Every row gives one point. Each copy is the shape, with its points in the same order, stretched, turned, moved and blurred by noise. Is it also mirrored, or only turned?

Shape:
[[ 21 -63]
 [-40  38]
 [-26   8]
 [ 20 -20]
 [ 16  24]
 [ -6  12]]
Copy 1 (6 x 2):
[[-15 -65]
 [-42  66]
 [-41  30]
 [ -6 -17]
 [ 14  27]
 [-17  27]]
Copy 1 is: only turned
Copy 2, 6 rows:
[[-65  -5]
 [ 53 -13]
 [ 14 -14]
 [-24  14]
 [ 12  28]
 [ 15   4]]
Copy 2 is: mirrored
Copy 3, 6 rows:
[[ 58 -11]
 [-68  28]
 [-32  20]
 [ 11 -17]
 [-34 -22]
 [-31   1]]
Copy 3 is: mirrored

Shape, 7 rows:
[[ -5  74 -43  35]
 [ -3  -9  50 -17]
 [  9 -13  26 -40]
 [ 43 -19 -31   6]
 [-53 -18  11  27]
 [-23 -26  48  50]
 [-10   7   8  19]]
Copy 1, 7 rows:
[[-38  70 -26 -48]
 [ 13 -11  36 -12]
 [ 31 -24  14 -19]
 [ 16   9 -47   2]
 [-56 -18   9  25]
 [-31  -6  31  62]
 [-25  15   5   2]]
Copy 1 is: only turned
Copy 2, 7 rows:
[[-10  60 -37  40]
 [ 23 -21  58 -20]
 [ 22 -26  32 -44]
 [ 36 -17 -35  -3]
 [-31 -33  26  31]
 [  9 -44  38  50]
 [  2  -3   9  19]]
Copy 2 is: only turned
Copy 3:
[[-26  44  60  30]
 [-27  -8 -32 -18]
 [ -5   0 -23 -35]
 [ 47  -4  22  -3]
 [-48 -61  17 -24]
 [-35 -79 -18  12]
 [-26 -25  11   2]]
Copy 3 is: mirrored

Shape (12 x 8):
[[ -6   7 -33 -13  -7  45  26  -9]
 [-10  33  35   4   5 -46 -68  54]
 [ -8  31 -11  27 -13 -24  39 -34]
 [  6  43   8 -36 -38   9 -12 -31]
 [ 67   5  23   8   8  50  17  24]
 [ -6   7 -42   6  41 -25  43 -18]
 [ 21 -31   9  19  52 -26 -55 -19]
 [-42   0 -40  22  -6  31   9 -23]
 [-45   0  60 -60   0 -40 -39  -7]
 [ 31 -12 -39   0   3   5  16  -7]
 [ 69  -8  49 -12  71   8 -24 -28]
 [  5  71  -6   7  38  -8   3  49]]
Copy 1:
[[-42  -4 -21 -10  16  30 -19  34]
 [ 50  12  19  27 -60 -41 -15  13]
 [  1 -37 -29 -30  26  -7 -15 -12]
 [-23  20 -16 -46 -25 -16 -21  -1]
 [ -3 -24  16 -25 -22  75  14  24]
 [ -5 -19 -44   9  43   7  15  17]
 [  6  31  29  54   2  35  22 -40]
 [-35  -3  -6  14  37  16 -41  11]
 [-36   9  22  17 -44 -68  12 -18]
 [-16   0 -36   8   4  53  -2   6]
 [ -5  20  43  -3  -4  54  68 -24]
 [ 50  -7 -17 -15  -6 -21   4  69]]
Copy 1 is: mirrored
Copy 2 (12 x 8):
[[ 22 -31  24 -48  11   1  30   6]
 [-23  62 -33  14 -18  -9 -85  47]
 [ 38  14  -6 -15  20 -14  58  38]
 [ 33   2 -53 -43   5 -11   6 -16]
 [ 84 -19  40  -4   0  10 -31  14]
 [ 22   6  33  -8  77  -5  35  37]
 [-10  16  21  47  13 -66 -32  -4]
 [ -5 -11  31 -43 -11 -16  44  24]
 [-57  48 -51  20   2  41 -31 -42]
 [ 28 -40  21  -4  41 -23  17  33]
 [ 67  19  30  31  43 -27 -58 -52]
 [ 44  55  21 -28  46   4 -50  62]]
Copy 2 is: mirrored
Copy 3 (12 x 8):
[[ 18   5   0 -37   2   5  48 -13]
 [-28  78  48  12  14   6 -41  44]
 [ -2  27  -6 -38 -50 -45  12 -26]
 [ -5  25  29 -44   1  24 -21 -25]
 [ 59   5  51  19  16  -1  47 -13]
 [ 22   5 -19 -37  -8 -57  25  13]
 [  1  -8 -14  44  24 -32 -34   7]
 [-25  19 -32 -22  -9 -16  40 -18]
 [-63  -8  46 -44   5  12 -54  34]
 [ 49   3 -16  -7   4  -6  19   0]
 [ 33 -37  31  22  51 -44 -10 -25]
 [ 14  71  49 -40  21 -37  33  21]]
Copy 3 is: only turned
